Each row of a before or after table is a point. One or more steps were done to the points. Then noise was added and the rows were shuffled. The steps act on columns, c1 being the first. Write out the steps. A step turns or swaps two columns, mirrors them in a line or flattens them onto one, adds a multiple of one to another, or multiplies or shifts one. Angles are multiples of 10 degrees, from the lower column toward the higher: turns from -170 to 170, lines from 10 to 170 but not 90. Use the fewest steps. Two steps may share a column if one is a turn and the other turns, adds or multiplies; they go together, in the order done. Otherwise the lowest column goes first.

Before (9 x 3):
25; -23; -29
-8; -67; -57
30; 0; -25
-101; -21; -100
73; 9; 11
24; -6; 33
24; -16; 23
-2; -105; -41
24; 0; -33
After (9 x 3):
18; -13; 16
28; -3; -7
-96; -18; -37
20; 2; -10
27; -13; 4
-11; -102; -4
22; -19; -14
-7; -76; -25
74; 5; 6
Steps: multiply c3 by 0.4

Before (13 x 4):
-70; -46; 5; -20
0; -9; -53; -50
-77; 65; -2; 50
-14; -44; 5; 21
-17; 9; -24; -14
1; 70; 50; 7
-15; 64; -72; 82
41; 28; -65; 7
47; 56; 19; 63
52; 23; -26; 38
19; -46; 17; 72
-10; -38; 30; -35
13; 17; 44; 39
After (13 x 4):
-10; 21; -39; -73
13; 6; -40; -17
23; -72; 70; -80
85; -7; 69; -37
-43; -67; 30; -18
11; -23; 6; 16
-9; -57; -14; 50
2; 38; 67; -11
-47; -32; 25; -46
3; 30; -37; 33
74; 1; -46; 32
-7; 42; 15; -38
-34; 19; 52; -65
Steps: turn c1 and c4 by -170 degrees; swap c2 and c3

Before (14 x 6):
-55; 22; -75; -21; 16; 43
9; 66; -73; -53; -53; 39
-54; 42; 34; -36; -13; 101
-7; 80; -4; -56; 35; 23
70; 24; 4; 28; 14; -2
28; 5; -83; -66; -23; 26
21; 7; -65; 21; 58; -2
-37; -10; -5; -68; -20; -45
59; 44; 16; 73; 54; 25
-1; 13; -55; 46; -34; 19
-78; 51; -18; -53; 18; 23
75; 29; -2; 20; -22; 42
47; 6; -41; -36; -27; 72
-40; -17; 27; 36; 79; -55
After (14 x 6):
-36; 50; -80; 39; -22; 5
-55; -84; 18; 6; 52; 29
66; -18; 32; -40; 82; 8
-39; 11; 42; 58; -23; -108
8; 9; -74; 25; 19; -71
-13; -20; -77; -6; 59; 11
-84; 21; -43; 24; -23; -8
-17; 8; -2; 99; 37; -18
-27; 6; -71; 87; -56; -19
-23; -39; -54; -11; -37; -14
62; 56; -6; 22; -22; 7
-47; -36; 8; 7; 9; 60
-81; -33; -5; 14; -24; 26
32; 28; -21; 67; 15; -73
Steps: turn c1 and c6 by 130 degrees; turn c2 and c4 by 120 degrees

Before (9 x 9):
-67; -7; -23; 69; -31; 72; -6; 49; 44
12; -23; 2; -34; 22; -42; -122; 93; -61
74; 27; 3; 13; -59; 1; -12; -44; 1
58; 23; 53; 5; -87; -10; 31; -4; 21
0; 5; 49; 75; -59; -10; 58; -69; -35
-45; -44; -59; 8; -41; 17; 45; 8; 99
-40; 1; -36; -2; -64; 34; 11; 33; -4
-49; 36; -21; -11; -1; 20; -27; 38; 42
-30; -12; -6; 13; -87; -7; -13; -24; 53
After (9 x 9):
-27; -14; 6; 16; -146; 11; -13; 11; 49
-21; -29; -50; -35; 36; -31; -123; -85; -63
26; 25; -36; 2; -146; -57; 33; 25; 21
-16; 43; 31; -8; -6; 48; -20; -34; 49
-13; -46; 26; 12; -65; 48; 44; -25; 106
22; -7; 0; 68; -56; 98; -9; -59; 39
57; 27; 32; 14; -95; -59; -14; 42; -5
-6; 4; 27; 6; -95; 50; 9; -46; -6
-7; 4; -8; 88; -99; -4; 49; 83; -39
Steps: turn c1 and c6 by -50 degrees; turn c3 and c8 by 160 degrees; add 0.7 times c2 to c3; multiply c5 by 1.6

Before (9 x 11):
-1; 150; -33; -81; 18; -29; -39; 63; 24; -19; -20
1; -14; -78; 48; -2; 19; -10; 12; 34; 52; -33
-29; -19; 61; 12; 13; -36; 31; -24; 33; 30; 56
24; -2; 60; -48; -4; 5; -58; -37; 44; 50; 33
8; -8; -4; 84; 22; 58; -32; 10; 24; 35; -26
19; -27; -45; -40; 14; -106; -53; -23; -94; 5; -27
24; -7; -11; 39; 14; 22; -6; 34; 10; 52; 89
-24; -39; 20; -27; 7; 25; -61; 17; 19; 24; 44
-47; 36; 33; 72; -60; 53; 19; -6; 37; 73; 4
After (9 x 11):
21; -26; 10; -34; -34; 4; 60; 26; -39; -28; -3
-22; -36; -20; 9; 18; 0; 57; 30; 10; 38; -30
0; -13; 22; 26; -72; 0; 17; -45; 11; -40; -47
-46; 37; -54; 15; 10; 0; -40; -71; 11; -12; -70
8; -5; 11; 39; 2; 2; 39; -73; 7; -32; -28
21; -4; 11; 45; -9; -5; 11; -25; 4; 79; -67
-2; 151; 12; 29; -25; 4; 45; 100; 13; -20; 20
29; 1; -39; -52; 58; -3; 48; 35; 19; 26; -54
-26; -19; 5; -20; 60; 1; -32; -20; 10; 50; -39
Steps: turn c3 and c5 by 70 degrees; turn c3 and c7 by -160 degrees; turn c4 and c8 by -70 degrees; multiply c6 by 0; multiply c9 by 0.4; turn c10 and c11 by -100 degrees

Before (9 x 14):
-27; 95; -70; -4; 43; 8; 42; -28; -82; -20; 47; -35; 0; -48
3; -2; -14; -16; -8; 23; 43; 20; 12; 81; -59; -40; 29; 15
-42; -57; 26; 33; -1; -3; 14; -20; 40; -70; -26; -10; 16; -68
-37; 47; -60; 35; -7; 16; -20; 16; 5; -20; 1; 15; -16; -13
4; -10; 24; 84; 9; 3; 33; 28; -15; 89; -2; 66; -53; -10
-47; 28; -10; 81; -21; -118; -59; -54; -30; -1; 17; -63; 48; 18
39; 92; 30; 96; 65; -36; 0; 45; -45; 1; 29; 78; -62; -19
-4; -19; 12; 19; 12; 10; 35; -9; -4; -23; -5; 64; 57; -20
26; -22; -34; -13; 113; -1; 46; 18; 33; -60; -23; 56; -65; 47
After (9 x 14):
-42; 29; 17; 73; -23; 117; -65; -57; -35; -20; 12; -82; 44; -8
-29; 100; -44; -6; 43; -5; 39; -33; -77; 24; 47; -42; -4; -71
-7; -13; -15; 88; 12; -18; 34; 30; -18; -82; -10; 87; -48; 22
1; -3; 13; -25; -6; -36; 46; 20; 21; -72; -61; -50; 30; -13
38; 88; -17; 99; 68; 40; 4; 39; -42; -6; 27; 104; -62; 29
-38; 50; -10; 34; -9; -13; -16; 16; 4; 27; 2; 16; -10; -58
-3; -17; -22; 19; 14; -3; 34; -7; -5; 21; -11; 86; 56; 11
-39; -59; -71; 24; 4; 15; 15; -20; 41; 66; -29; -14; 16; 28
33; -19; 52; -11; 111; 5; 49; 24; 34; 59; -16; 68; -65; -34
Steps: swap c3 and c14; turn c6 and c10 by 170 degrees; multiply c12 by 1.3

Before (9 x 18):
8; 0; 13; -55; -31; 4; 33; 48; -61; -38; -38; 8; -23; 24; 2; 51; -68; 31
-17; -44; -44; -89; 0; -4; 9; -40; 28; 51; 85; 7; 45; -61; -28; -13; 29; -23
29; 86; -33; -97; 24; -25; 30; -29; 1; -5; -15; 8; -98; 75; -49; 77; -20; -39
-38; 4; 2; -56; 60; -33; 4; 47; 50; -47; 30; -33; -33; 1; -37; -13; -6; 25
74; -38; 70; -89; -36; -36; 2; 30; -8; -51; -31; -20; -51; 71; 8; -90; -17; -18
21; 45; 2; 35; 22; -51; -40; -49; 15; 19; -6; 5; -22; -21; 49; -54; 32; -20
-3; 28; 44; 42; 32; 16; 26; -10; -4; 74; -29; 58; 48; 19; -33; 15; -30; 103
47; -30; 5; 40; -23; -52; -37; 43; -24; -41; 140; 47; 6; 43; -18; -92; 7; 21
28; -7; -41; -10; -33; 35; -34; 26; 30; -14; 46; 15; -66; 25; -14; -38; -79; 30
After (9 x 18):
-33; 44; -7; 34; 27; -42; -42; -63; 12; 15; -9; 2; -16; -24; 55; -54; 37; -15
-7; 82; -31; -98; 29; -31; 30; -65; -2; -11; -27; 6; -102; 75; -38; 76; -16; -37
38; -10; -45; -16; -30; 36; -34; -19; 31; -18; 71; 17; -73; 28; -27; -36; -86; 30
56; -30; 4; 39; -23; -51; -40; -22; -25; -41; 223; 40; 2; 46; -11; -91; 7; 13
44; 6; 18; -56; -30; -1; 33; 29; -63; -36; -64; 6; -17; 19; 2; 49; -63; 30
-42; -43; -43; -94; 0; -6; 15; -5; 29; 53; 137; 12; 37; -59; -29; -10; 26; -18
-5; 29; 37; 43; 33; 10; 31; 3; -4; 71; -49; 55; 51; 20; -36; 12; -33; 113
64; -36; 69; -92; -44; -32; 2; -79; -14; -51; -52; -22; -47; 64; 10; -85; -13; -17
20; 8; 0; -67; 56; -44; 6; 85; 51; -48; 55; -34; -35; 0; -33; -14; -8; 19
Steps: turn c1 and c8 by -60 degrees; multiply c8 by 1.6; turn c6 and c15 by -10 degrees; multiply c11 by 1.6

Before (13 x 24):
-22; -46; 15; -53; -28; -30; -5; 45; 48; 27; -63; -63; -73; 30; -69; 86; 25; -12; -22; -37; -26; -53; 64; -82
28; 23; -54; -41; 67; 26; 39; -15; -19; -18; 39; -34; 8; 30; 20; -54; 6; -49; -14; -13; 37; -54; 21; -21
97; 82; 30; -59; 55; -3; 69; -30; 1; -37; -47; -18; -36; -36; 47; -147; -52; -31; 49; -1; -2; 30; -21; -54
-26; -17; 7; 20; 47; 46; -5; 38; -87; -1; -71; 47; 91; 4; 4; -26; 48; 20; 53; -33; -68; 43; 39; -56
101; -27; 9; 43; 20; 41; 37; 10; 69; -34; -45; 10; -13; -7; 15; 39; -52; -19; -54; -35; 12; -29; 27; 33
-72; -28; -37; -39; -53; -3; 57; 81; -51; 24; 1; 50; 85; 6; -28; -80; -79; -30; 9; -11; 55; 17; 33; 15
0; -51; -22; -16; 36; -11; 4; 48; -58; -97; 31; 84; 33; 8; -17; 11; -20; -14; 24; 36; -19; -6; 2; 9
7; -13; 25; -51; 19; 75; 48; -47; -51; -19; -10; 28; 29; -4; 26; -3; 10; -14; 35; -58; -34; 8; -99; 1
24; -39; 64; 4; 6; -70; 44; 35; -30; 1; -36; -15; 116; 43; -16; -24; -57; 43; 25; 20; 55; -26; 53; 62
-52; 67; 17; 58; 24; 51; 75; 43; -11; 16; -39; -5; 25; -5; -21; 16; 3; -16; 78; -90; 7; -75; -1; 20
-45; 43; -13; 27; 19; -11; 14; -19; 30; -32; -19; -39; 31; -20; -9; 6; -7; -21; -26; 35; -94; 37; -86; -29
-62; 0; -31; 11; -29; 41; 57; 60; -65; 39; -16; 4; 76; 49; -58; 6; -64; -40; -2; 20; -60; -31; -14; 83
5; 76; 29; -19; 27; 29; -6; 15; 12; 6; -27; 8; 1; -9; -39; 29; -27; -26; 40; -65; 29; 19; -80; 7
After (13 x 24):
-44; 43; -13; 12; 17; -14; -33; -19; 27; -34; -20; -39; 32; -20; -9; 11; -8; -24; -27; -40; -94; 38; -111; -29
-63; 0; -30; 19; -29; 51; 44; 60; -65; 40; -16; 6; 77; 50; -57; 10; -63; 5; -1; -41; -60; -30; 23; 81
101; -25; 9; 58; 20; 55; 44; 12; 67; -35; -39; 11; -13; -7; 13; 48; -51; -10; -53; 16; 11; -30; -66; 35
8; -10; 25; 5; 20; 99; -9; -48; -50; -19; -11; 29; 28; -4; 26; -1; 9; 71; 36; 36; -33; 9; -59; 2
-26; -17; 6; 16; 47; 62; 17; 38; -88; -1; -74; 46; 90; 4; 4; -14; 49; -13; 55; 38; -71; 44; 124; -56
27; 21; -53; 8; 68; 35; 43; -15; -20; -19; 30; -31; 7; 31; 22; -60; 6; 61; -13; -21; 37; -54; 19; -20
24; -38; 65; -33; 7; -90; 65; 34; -29; 3; -40; -14; 116; 42; -16; -16; -56; -33; 25; 13; 55; -25; 55; 62
-73; -27; -36; -2; -52; -5; 66; 80; -49; 25; -13; 51; 85; 6; -28; -78; -80; 51; 10; -10; 55; 17; 50; 16
0; -51; -24; -18; 36; -14; 2; 49; -58; -96; 32; 83; 32; 8; -18; 5; -20; 2; 24; -36; -19; -6; 58; 11
-22; -45; 15; -7; -29; -38; 27; 46; 48; 27; -47; -64; -74; 31; -69; 95; 24; 62; -19; 21; -29; -54; 9; -80
-51; 68; 18; 92; 25; 65; 68; 44; -10; 15; -37; -5; 22; -6; -21; 24; 1; 1; 76; 60; 8; -74; -28; 19
5; 78; 28; 34; 29; 37; -44; 14; 10; 8; -20; 8; 0; -8; -38; 35; -27; 53; 42; 31; 30; 21; -79; 8
97; 79; 29; -18; 55; -5; 48; -33; 1; -37; -75; -16; -34; -36; 46; -136; -52; 62; 48; -20; -2; 31; -53; -54
Steps: turn c18 and c20 by 140 degrees; turn c4 and c18 by -50 degrees; multiply c6 by 1.3; turn c7 and c23 by -30 degrees; add -1 times c9 to c23; turn c11 and c16 by -10 degrees
